Each row is a point. Each copy is the shape, with its points in the same order, stretched, turned, moved and blurred by noise. Say if it was mirrored as well.

Shape (7 x 3)
[[ 2.11  1.44 -0.55]
 [ 1.04  1.29  0.46]
 [ 0.98  1.00  1.30]
 [-0.37  1.58  0.07]
 [ 1.85  0.59 -0.90]
 [-1.94 -1.50  0.26]
 [ 2.44 -1.64 -1.37]]
Copy 1 (7 x 3)
[[-1.23  0.81  1.50]
 [-0.06  0.62  1.08]
 [ 0.97  1.25  0.57]
 [-0.21 -0.79  1.38]
 [-1.44  0.58  0.88]
 [ 0.40 -1.04 -1.24]
 [-1.95  1.28 -0.77]]
Copy 1 is: only turned
Copy 2 (7 x 3)
[[ 0.28 -1.88 -1.07]
 [ 0.76 -0.90 -1.16]
 [ 0.60 -0.45 -1.82]
 [ 1.29 -0.96  0.22]
 [-0.45 -1.66 -0.90]
 [-0.55  1.55  0.19]
 [-2.57 -0.69 -2.02]]
Copy 2 is: mirrored
Copy 3 (7 x 3)
[[-0.60 -0.65 -2.44]
 [-1.67 -0.83 -1.12]
 [-2.00 -1.64 -0.49]
 [-2.30  0.20 -0.55]
 [ 0.60 -0.49 -1.89]
 [ 0.47 -0.07  2.64]
 [ 3.84 -0.95 -1.27]]
Copy 3 is: mirrored

Shape (10 x 4)
[[-1.99  0.84  1.22  1.35]
 [-0.18 -0.67 -2.37 -1.08]
 [-1.11  1.82 -1.32 -1.88]
 [-0.80  0.15  0.21 -0.53]
 [ 0.76 -0.53  0.49  0.87]
 [-0.28  1.66  3.24 -0.16]
 [-0.67 -1.15  2.04 -1.22]
 [-0.54  0.98 -1.74 -1.20]
 [ 0.17 -1.68  0.80  1.83]
 [-0.04 -1.42  0.59  1.05]]
Copy 1 (10 x 4)
[[ 1.10 -2.75  0.40 -0.29]
 [-2.53  1.04 -1.32  0.97]
 [ 0.26  1.01 -2.82  1.46]
 [ 0.07 -0.55 -0.54 -0.61]
 [-0.46 -0.15  1.72 -0.48]
 [ 3.51 -0.92  1.21 -1.64]
 [ 0.36 -0.50  0.16 -3.22]
 [-0.75  0.99 -1.95  1.49]
 [-1.54 -1.48  2.61 -1.27]
 [-1.31 -1.14  1.63 -1.36]]
Copy 1 is: mirrored
Copy 2 (10 x 4)
[[ 1.75  0.12  0.74 -0.95]
 [-0.59 -0.28 -2.34  1.77]
 [-0.45  1.79 -0.56  1.55]
 [-0.16  0.34 -0.48 -0.26]
 [-0.55 -1.62  0.02 -0.69]
 [-0.71  0.55  2.36 -2.47]
 [-0.85  0.23 -0.86 -2.49]
 [-0.41  0.78 -0.82  1.76]
 [ 0.40 -2.46 -0.53 -1.47]
 [ 0.19 -1.73 -0.73 -1.13]]
Copy 2 is: mirrored
Copy 3 (10 x 4)
[[ 1.44 -1.38 -0.88  1.71]
 [ 0.24  1.26 -0.46 -3.16]
 [ 1.80 -1.25  0.07 -3.35]
 [ 0.04 -0.74 -0.33 -0.72]
 [-0.85  0.80  0.75  1.07]
 [-0.32 -2.77  1.46  1.86]
 [-2.24 -1.42 -0.51  0.28]
 [ 1.33 -0.30  0.03 -2.88]
 [-1.34  1.14 -0.22  2.05]
 [-1.19  0.87 -0.36  1.29]]
Copy 3 is: mirrored
Copy 4 (10 x 4)
[[-0.27  1.38 -1.14  1.93]
 [ 0.37 -0.07  2.05 -0.28]
 [ 0.01 -1.37  0.72  1.30]
 [-0.61  0.12 -0.03  0.49]
 [ 0.06  0.98 -0.47 -0.60]
 [-1.23 -0.32 -2.81  0.73]
 [-2.26  0.06 -0.56 -0.38]
 [ 0.28 -0.74  1.14  0.55]
 [-0.36  2.37 -0.15 -0.75]
 [-0.54  1.90 -0.04 -0.53]]
Copy 4 is: only turned

Shape (9 x 4)
[[-1.01  0.61 -1.56 -1.84]
 [ 2.05  0.01 -0.05  0.62]
 [ 1.00  1.56 -2.32  1.08]
 [ 0.25 -0.24  0.56 -0.52]
 [ 1.06 -1.35  1.23 -2.29]
 [ 1.37  0.39 -0.86  0.61]
 [-1.10 -2.04 -1.23  0.60]
 [ 1.84  0.28  1.36 -0.06]
 [ 0.27 -0.49  1.11  1.06]]
Copy 1 (9 x 4)
[[-1.66  1.73  1.00  2.01]
 [ 2.05 -1.78  1.01 -0.24]
 [ 2.94 -0.39  1.57  2.17]
 [ 0.01  0.09  0.23 -0.17]
 [-1.92 -0.80  0.53 -1.22]
 [ 1.94 -1.09  1.03  0.78]
 [-1.20 -0.70 -1.75  1.65]
 [ 1.68 -0.94  0.94 -1.27]
 [ 1.30 -0.44 -0.82 -0.48]]
Copy 1 is: mirrored
Copy 2 (9 x 4)
[[ 1.30  1.04  1.73 -0.63]
 [-2.41 -2.67 -0.66 -0.54]
 [-0.71 -2.01  1.89  0.65]
 [-0.75 -0.50 -0.47 -0.63]
 [-1.38 -0.62 -1.29 -2.47]
 [-1.41 -2.10  0.32 -0.09]
 [ 2.41 -0.39  0.05  0.15]
 [-3.04 -1.84 -1.22 -0.96]
 [-0.89 -1.11 -1.25  0.43]]
Copy 2 is: only turned

Shape (10 x 6)
[[-0.61 -0.29 -1.26 -0.49  1.27 -2.09]
 [-0.47  1.24 -1.41 -0.74  0.49  0.39]
 [ 1.07 -3.05  0.05 -0.85  0.57 -1.82]
 [ 0.94  0.33  0.38  1.26 -2.05  0.34]
 [-0.49 -0.30 -1.83 -2.75  0.70  1.06]
 [-3.67 -0.41 -2.78  0.12  0.64 -0.07]
 [-0.12  0.43 -0.75 -0.24 -0.65  1.40]
 [ 0.20 -0.61 -0.09  0.62  1.68 -1.54]
 [-0.37 -0.75  1.85  1.90 -1.14  0.60]
 [ 1.33  0.14 -0.60  1.17 -0.67  1.73]]
Copy 1 (10 x 6)
[[-0.77 -1.68  1.16  0.20 -0.91 -2.48]
 [-0.62  1.20  0.82 -0.46 -0.61 -0.13]
 [ 0.83 -3.67  0.88 -0.47 -2.63 -2.67]
 [ 1.26 -0.26 -1.17 -1.51  1.36  0.14]
 [-0.82  1.02  2.20 -1.48 -2.91  0.07]
 [-1.60 -1.32  2.02  0.53  0.54  1.09]
 [ 0.17  0.88  0.40 -1.00 -0.43  1.03]
 [-0.14 -2.10  0.38  1.42 -1.08 -2.11]
 [-0.10 -1.94 -2.28  0.12  0.43  1.45]
 [ 1.88  0.64  0.15 -0.20  0.51  0.44]]
Copy 1 is: only turned
Copy 2 (10 x 6)
[[ 1.65 -0.51 -0.74 -0.32  2.80  0.14]
 [ 0.37 -1.60 -1.24  1.52  1.55 -0.99]
 [ 0.91  1.39 -1.05 -2.55  0.56  2.02]
 [ 1.31  0.37  0.75 -1.07 -2.29 -0.45]
 [-0.66 -1.85 -3.17  2.23  2.07  0.51]
 [ 1.02 -4.69 -0.76  1.74  4.88  2.10]
 [-0.23 -1.32 -0.41  0.95  0.02 -0.13]
 [ 0.84  0.19  0.35 -1.04  1.49 -0.03]
 [-0.20  0.29  2.27 -0.44 -1.15  1.29]
 [-0.45 -0.80  0.09 -0.58 -1.33 -0.58]]
Copy 2 is: mirrored
Copy 3 (10 x 6)
[[ 0.74 -0.80 -1.94  0.82  0.62 -1.18]
 [-0.46 -1.29 -0.15  0.77  1.13 -0.68]
 [ 1.77  1.50 -1.60  0.31 -0.44 -1.93]
 [-0.82  0.03 -0.08 -1.95 -0.21 -0.54]
 [ 0.79  0.07  0.48  1.36  1.43 -0.91]
 [-0.37 -0.86 -1.84  2.04  1.51  1.67]
 [-0.81 -0.24  0.57  0.04  0.38 -0.06]
 [-0.28 -0.51 -1.62  0.84 -0.60 -1.60]
 [-0.95  0.24 -0.67 -1.37 -1.81  0.38]
 [-2.06  0.45 -0.03 -0.48  0.18 -0.67]]
Copy 3 is: only turned

Shape (12 x 8)
[[ 0.28 -0.41 -2.62 -0.02 -1.86 -0.37  0.81  0.49]
 [ 0.54  1.49  1.37 -1.06 -1.19 -0.52  2.28 -0.47]
 [ 1.08 -0.24  1.27  1.28  0.22  0.64  0.17  0.90]
 [-1.06 -1.20 -0.56 -1.86  2.07  1.52  0.44  0.51]
 [ 0.02 -0.03 -1.95  0.81 -0.97  0.16  0.51  0.06]
 [-2.47 -1.00 -0.99  0.19  0.86 -0.23  2.12  0.26]
 [-1.26  1.50  0.05 -0.61  0.07  2.08 -0.14  0.72]
 [ 0.39 -1.86 -1.79  0.57 -0.02 -1.64  1.05  1.02]
 [-0.53  1.28 -2.36  1.12  0.54 -1.34  1.14  0.36]
 [ 0.76 -0.74 -0.33  0.47 -2.01 -1.03 -1.12 -1.86]
 [ 0.48  1.66  1.34 -0.48 -1.03  0.35 -0.18  2.15]
 [ 0.01 -2.24  0.53 -1.39 -0.10  2.04 -0.44 -0.86]]
Copy 1 (12 x 8)
[[ 0.28 -0.17  0.58 -3.02 -0.87  0.84  0.44  2.62]
 [-0.56  1.89 -2.73  1.22 -0.19 -1.28  1.27  0.20]
 [ 2.12 -0.12 -0.85  0.31 -0.15 -1.08 -0.42 -1.84]
 [ 0.71  1.13  0.38  2.09  2.12  1.51 -2.56  0.79]
 [ 0.04  0.08  1.11 -2.19 -1.20 -0.36 -0.10  1.47]
 [-0.52  0.27  2.83  1.48  1.91 -1.47 -1.36  2.13]
 [-1.02  2.20 -0.77  1.89 -1.77  1.04 -0.08  0.47]
 [ 1.68 -2.31  1.39 -1.66  1.30 -0.68 -1.40  1.60]
 [-1.29 -1.05  1.26 -0.23 -2.36 -2.35 -2.15  1.87]
 [-0.76 -0.91  0.21 -4.17  0.13 -0.26  2.12 -0.58]
 [ 0.66  0.41 -3.32  1.86 -2.27  1.04  0.88 -0.53]
 [ 1.31  1.63  0.03 -0.98  3.07  2.13  0.50 -0.59]]
Copy 1 is: mirrored
Copy 2 (12 x 8)
[[ 0.93  1.98  2.99  1.30  1.71  0.11 -1.64  1.41]
 [ 1.60  0.82 -1.91 -0.18  1.51  0.33 -0.88 -1.77]
 [-1.32 -0.31 -0.04 -0.22 -0.19  0.02 -2.03 -1.16]
 [-0.10 -1.50  0.93  1.72 -0.18  1.39  2.87 -0.92]
 [ 0.83  1.05  2.85  0.67  0.91  0.16 -1.89  1.56]
 [ 0.36  0.19  1.24  1.46 -0.70  3.45 -0.12  1.49]
 [ 1.63 -1.74 -0.13  1.02  1.56  0.26  0.19  0.61]
 [-1.24  2.55  2.40  1.19 -0.48  1.15 -1.39  0.78]
 [ 1.61  1.61  1.50  1.02 -0.88 -0.06 -2.02  2.44]
 [-0.18  2.05  1.05 -3.05  1.42  0.36 -1.23  1.27]
 [-0.13 -0.03 -2.12  1.06  2.05 -1.09 -1.35 -0.66]
 [-1.20 -1.14  1.75 -1.01  1.48  1.59  2.02 -1.46]]
Copy 2 is: only turned
Copy 3 (12 x 8)
[[-0.32  0.54 -3.47  1.40 -0.57 -1.30  1.05  0.77]
 [ 0.74  0.18  0.63 -2.14  1.51 -0.85  3.34  0.55]
 [ 0.56  0.95 -0.11 -0.80  0.77  0.76  0.32 -1.37]
 [-0.95 -1.03  0.50 -0.87 -0.59 -0.57 -0.03 -1.61]
 [ 0.35  0.23 -2.19  0.67 -1.29 -0.53 -0.04  0.92]
 [-0.69  1.03  1.23 -1.36 -1.64 -1.82 -0.17  0.26]
 [ 0.94 -0.77  1.56  0.04 -2.08  1.14  0.93 -0.24]
 [-0.85  1.37 -3.02  0.76  0.89 -2.56 -0.45 -0.49]
 [ 1.84  0.16 -1.74  1.20 -1.52 -2.53 -1.36  1.55]
 [-0.57 -0.36 -1.81  0.40  0.98  0.95  0.05  2.26]
 [ 1.28  0.59  0.37  0.89  0.77  0.55  2.45 -1.26]
 [-2.06 -0.80  0.17 -1.67  0.55  1.80  0.88 -0.98]]
Copy 3 is: mirrored
Copy 4 (12 x 8)
[[-1.46  1.08  1.03  0.06  1.74  0.43  1.04  0.89]
 [-0.83 -0.25 -1.08 -2.84  0.52  0.02  1.99 -1.23]
 [ 0.21 -1.53 -1.21  0.20 -0.16 -0.14 -0.18  0.41]
 [ 2.62  1.15  1.28 -0.32 -0.70 -0.67  1.37 -0.98]
 [-1.11  0.22  1.08  0.21  1.26  0.45  0.70  0.38]
 [ 1.09 -0.20  1.12  0.14  1.92 -0.78  1.95 -1.70]
 [ 0.75  1.27  0.26 -0.37 -0.93  1.96  0.54 -1.35]
 [-0.10 -0.59  0.84  0.45  2.61 -1.46  0.46  0.98]
 [-0.37 -0.40  1.80 -0.81  2.65  1.12  0.19 -0.68]
 [-3.08  0.05  0.78 -0.23  0.13 -1.61 -0.57  0.47]
 [ 0.15  0.68 -1.66 -0.81  0.34  1.62 -0.60 -0.36]
 [ 0.58  0.82  0.38  0.13 -2.10 -1.96  1.36 -0.04]]
Copy 4 is: only turned

Shape (12 x 8)
[[ 0.76  0.39 -0.26  1.87  2.06 -1.05 -0.24 -1.28]
 [ 0.50  0.22 -0.36 -1.34 -0.90  0.95 -0.48 -0.80]
 [-0.91  0.30  0.71 -0.24  0.06  1.93  1.90 -0.63]
 [ 0.19 -0.65  0.68  1.89  0.21 -1.89  1.53 -2.01]
 [-1.14 -0.65 -1.45 -2.21 -0.90  0.43 -0.32  0.37]
 [ 0.73 -0.14  1.74  0.43  1.28 -0.78  0.85 -0.64]
 [-0.23  1.11 -0.65 -0.62 -1.26  0.19 -0.01  1.53]
 [-1.01 -0.84  1.66  1.44  1.99 -0.98  0.56 -1.06]
 [-0.35  0.51  0.71  0.65  1.18 -1.79  0.95 -0.97]
 [-1.38 -0.48 -1.46 -0.19 -1.95  1.46 -0.88  0.75]
 [ 0.80 -1.37  0.12  1.32  1.79 -0.84  1.92 -0.35]
 [-0.56 -1.43 -0.09 -0.78 -2.41  1.44 -1.09  1.23]]
Copy 1 (12 x 8)
[[-0.02 -0.82  0.51 -2.77  0.68 -0.04 -0.84 -1.20]
 [-0.51  0.59 -0.80  1.29 -1.53  0.83  1.34 -1.21]
 [ 0.08  2.20 -0.71 -0.45 -0.96  0.32 -1.53 -1.56]
 [-0.75  1.54  2.50 -1.90  1.43  0.38 -0.13 -0.04]
 [ 0.54  1.06 -1.86  2.23 -1.72 -0.81  3.06 -0.68]
 [-0.62  0.72  0.46 -0.50  0.93 -0.22 -2.50 -1.54]
 [-0.75  0.30 -1.99 -0.02 -1.43 -0.24  0.70  1.02]
 [ 0.71  0.84  1.18 -0.63  0.84 -1.16 -2.64 -1.96]
 [-0.85  0.51  0.88 -1.34  0.23 -0.75 -0.76 -1.06]
 [ 1.08  0.86 -1.60  1.04 -1.93  0.16  2.24  0.88]
 [ 0.22  1.51  0.05 -2.48  2.42 -0.27 -1.40 -0.39]
 [ 0.86  1.31 -1.64  2.88 -1.18  0.34  0.85  0.93]]
Copy 1 is: only turned
Copy 2 (12 x 8)
[[-3.41 -1.28 -0.40 -2.13  1.56 -0.27  1.04 -1.00]
 [ 0.79  0.09 -0.20  0.09 -1.55  0.19 -0.77 -0.20]
 [ 0.60 -0.84 -1.39  0.26 -0.45 -0.36  0.54  1.12]
 [-0.88 -2.66 -0.68 -0.25  2.11  0.59  1.28 -2.70]
 [ 1.11  0.46 -0.76  0.39  0.25  1.04 -1.57  0.47]
 [-0.18 -2.05  0.64 -0.72  1.44 -0.01  1.04 -0.72]
 [ 0.72  1.05  0.18  1.67 -0.35 -0.89 -1.28  0.24]
 [-2.13 -2.20 -0.47 -1.00  2.51  1.03  1.76  0.08]
 [-1.19 -2.76  0.10 -0.63  1.96  0.61 -0.24 -1.13]
 [ 0.00  2.45 -1.33  2.01 -0.85 -0.08 -0.42  0.60]
 [-0.90 -1.72 -0.82 -2.04  3.06 -0.55  1.30 -0.94]
 [ 1.74  2.44 -0.07  2.37 -0.96  0.25  0.07  0.50]]
Copy 2 is: only turned
Copy 3 (12 x 8)
[[-1.33 -0.77 -0.04 -1.67  3.44 -0.43  0.35  0.95]
 [ 1.11  1.72 -2.43 -0.39 -0.40 -0.69  1.02  1.06]
 [ 2.33 -0.58 -0.15  0.54  0.61 -1.03 -0.09  1.31]
 [-1.36 -1.98  2.01 -1.23  2.02  1.74  0.16 -0.23]
 [ 1.48  1.72 -3.43  1.57 -1.13 -0.59  0.06  0.45]
 [-1.09 -2.40  1.00 -1.00  2.08 -0.26  0.99  1.50]
 [ 0.85  0.84 -1.60  0.44 -1.21 -0.89 -1.33  1.27]
 [-1.45 -2.47  1.92  0.41  2.53  0.01  0.78  0.61]
 [-0.86 -1.90  0.72 -0.03  2.53  0.77 -0.03  1.82]
 [ 1.30  2.78 -1.97  1.28 -2.39 -1.03 -0.86 -1.10]
 [-0.82 -2.89  0.61 -1.48  2.38 -0.41 -0.08 -0.30]
 [ 0.36  1.95 -1.32  0.87 -3.52 -1.23  0.26 -1.58]]
Copy 3 is: mirrored
Copy 4 (12 x 8)
[[-0.84 -1.03  2.27 -1.30 -1.18 -1.74 -1.60  0.54]
 [ 0.72 -0.27 -0.28  1.39  0.59  1.32  1.03  0.45]
 [ 0.86 -0.54 -0.97  2.32 -2.50 -0.39 -0.56 -0.78]
 [-0.63  0.63  2.15 -0.01 -1.85 -1.74 -2.24 -2.48]
 [ 1.20  1.22 -1.72  0.45  0.58  1.53 -0.14 -0.14]
 [ 0.82 -1.54  1.13 -0.42 -0.90 -1.35 -1.35 -1.40]
 [-0.83 -0.43 -2.27  0.03  0.53  0.82  0.79 -0.86]
 [ 0.60 -1.00  2.05 -1.16 -2.74 -1.49 -3.59 -1.58]
 [-0.47 -0.91  0.91 -0.52 -0.84 -1.75 -2.71 -1.45]
 [-0.22  1.01 -1.35  0.49 -1.30  2.45  0.65 -0.11]
 [ 0.92  0.45  1.07 -1.08 -1.78 -2.55 -1.28 -1.51]
 [ 1.37  0.98 -1.13  0.52 -0.37  3.26  1.64 -1.27]]
Copy 4 is: only turned

Shape (14 x 9)
[[ 0.25  0.04 -0.55 -0.16 -1.20 -1.47 -1.06 -0.78  0.62]
 [ 0.41  0.99 -1.02  2.01  2.55  1.50 -1.44  0.51  1.07]
 [ 1.01 -1.21  1.64 -1.44 -0.35 -0.61 -0.41 -0.47  0.84]
 [ 0.10 -1.23 -2.65 -1.04 -0.63  0.12 -0.26  0.35  1.21]
 [-0.80  1.04  0.86 -1.15 -0.11  1.15  1.58 -1.34  1.23]
 [-0.46  0.18 -0.55 -0.19  1.16 -1.42 -0.41  0.60  0.96]
 [-0.07 -0.45  1.40 -0.31 -0.12 -1.19 -1.29  0.39 -2.14]
 [ 1.02  0.49 -0.52 -0.84 -0.89 -0.94 -1.14  0.24  0.07]
 [-1.16  0.20 -1.17 -1.46  0.48 -1.16 -0.91 -1.61 -0.87]
 [-1.77  0.29  1.06 -1.30 -1.47 -0.63 -1.17 -0.05  0.70]
 [-0.99  0.52  0.99  0.26  2.34  0.46  4.94 -1.75  0.36]
 [ 0.28 -1.99  1.08 -1.35 -1.36 -0.05 -0.11  0.19  1.01]
 [ 0.57  1.07  0.27 -0.83 -1.16 -0.38  4.00  0.22 -2.78]
 [-0.27  0.40  1.13  3.84 -1.40  2.36 -1.11  0.05  0.99]]
Copy 1 (14 x 9)
[[-0.30  0.46  1.10 -0.14 -0.56  0.18  0.20 -0.48 -1.87]
 [-0.63 -1.32  0.14  0.12 -1.41  2.01  3.23 -1.85  1.49]
 [ 1.09 -0.75  1.78  0.09  0.04  1.77 -1.45 -0.44 -0.84]
 [ 0.58  1.81  0.73  2.15 -1.55  0.30  0.83  0.17 -1.45]
 [ 2.05 -1.36  0.14 -0.03  0.51  0.76  0.34  2.32  0.16]
 [-1.06 -0.33 -0.25  0.84 -1.00  1.62  0.23 -0.63 -1.89]
 [-1.63  0.00  0.62 -1.10 -0.18  0.21 -2.25 -2.29  0.66]
 [-0.42 -0.16  1.80  0.28 -0.80 -0.32 -0.08 -0.76 -0.93]
 [ 0.10  0.70 -0.92 -0.60 -1.72 -0.69 -0.45 -0.68 -1.82]
 [ 0.57 -0.43  0.74  0.25  1.30 -0.45 -0.76 -0.70 -0.89]
 [ 0.37 -1.01 -2.42 -0.51 -0.66  3.54 -0.67  4.51 -0.10]
 [ 1.19  0.42  1.77  1.01  0.58  1.45 -1.50 -0.16 -0.41]
 [-1.58  0.49  0.02 -0.29 -0.49 -0.48 -2.84  3.50  1.17]
 [-0.34 -0.33  1.54 -1.19  1.94  1.39  2.74 -1.06  3.59]]
Copy 1 is: mirrored
Copy 2 (14 x 9)
[[-0.17 -0.85  0.61 -0.61 -1.57 -0.18 -2.68 -0.05  0.26]
 [-1.42 -0.65  0.01 -1.72  3.59 -0.47  1.81  1.93 -1.43]
 [ 0.71 -1.04  1.87 -0.57 -1.46  0.38  0.17 -1.34  0.01]
 [-0.09 -2.19  0.53  1.54 -0.64  1.42 -1.35  2.72  0.44]
 [-0.66  1.47  1.39  2.11  1.04  0.15 -0.26 -0.82 -0.89]
 [ 0.75  0.11 -0.80 -0.85  0.06  0.80 -0.72  1.04 -0.69]
 [ 0.27 -0.66 -0.72 -2.51 -2.01  0.29  0.22 -1.92  1.18]
 [ 0.62 -1.12  0.70 -0.80 -0.60 -0.03 -1.56 -0.26  1.61]
 [-0.30 -1.45 -1.29 -0.69 -0.30  1.53 -2.70 -0.57 -0.12]
 [ 0.30 -0.63 -0.95  0.25 -1.79 -0.64 -1.79 -1.12 -1.04]
 [-0.53  5.26  1.73  2.24  1.23  1.78  1.50  0.02 -1.27]
 [ 0.44 -1.12  1.54  0.78 -2.63  0.48  0.44 -0.14  0.06]
 [ 0.70  4.08  1.71  1.45 -1.54  1.20 -0.05 -1.52  3.97]
 [-3.28  0.67  1.85 -0.38 -0.25 -3.29  1.67  0.53 -1.61]]
Copy 2 is: only turned
Copy 3 (14 x 9)
[[-0.29  1.11  0.96 -1.53  0.84  0.67 -0.38 -1.26  0.00]
 [-0.57 -0.92  1.25  1.92 -1.63  0.95 -0.29  0.89  1.34]
 [ 0.37  0.70 -0.71  0.10 -0.18  0.12 -0.07 -2.02  0.17]
 [-1.04  0.06  0.13 -1.15 -0.83 -0.95 -1.36 -1.09  1.40]
 [ 0.99  0.90  0.55 -0.86  0.92 -1.42 -0.22  0.85 -0.92]
 [-1.82  0.35  0.57  0.81  1.10 -0.57 -0.27 -0.53  1.46]
 [ 0.09 -1.54 -1.61  0.84  1.09  0.52  0.57 -2.08  0.28]
 [-0.94 -0.29 -0.92 -1.14  0.50  1.03 -0.63 -1.72 -0.21]
 [ 0.61  0.14 -0.48 -1.62  2.26  0.46 -1.45 -0.29  0.89]
 [ 0.70 -0.88  0.81 -0.21  1.50 -0.42 -0.07 -1.67 -0.78]
 [-0.17  2.71  0.64 -0.21  1.45 -3.08  1.39  3.72  0.48]
 [ 0.36 -0.38 -0.20  0.04 -0.61 -1.21  0.71 -2.56  0.31]
 [-1.16  0.47 -2.88 -2.11  1.64 -1.43  1.03  0.52 -1.19]
 [ 1.88 -1.59  2.65  1.30 -2.06  0.85  3.32  0.18 -1.25]]
Copy 3 is: only turned
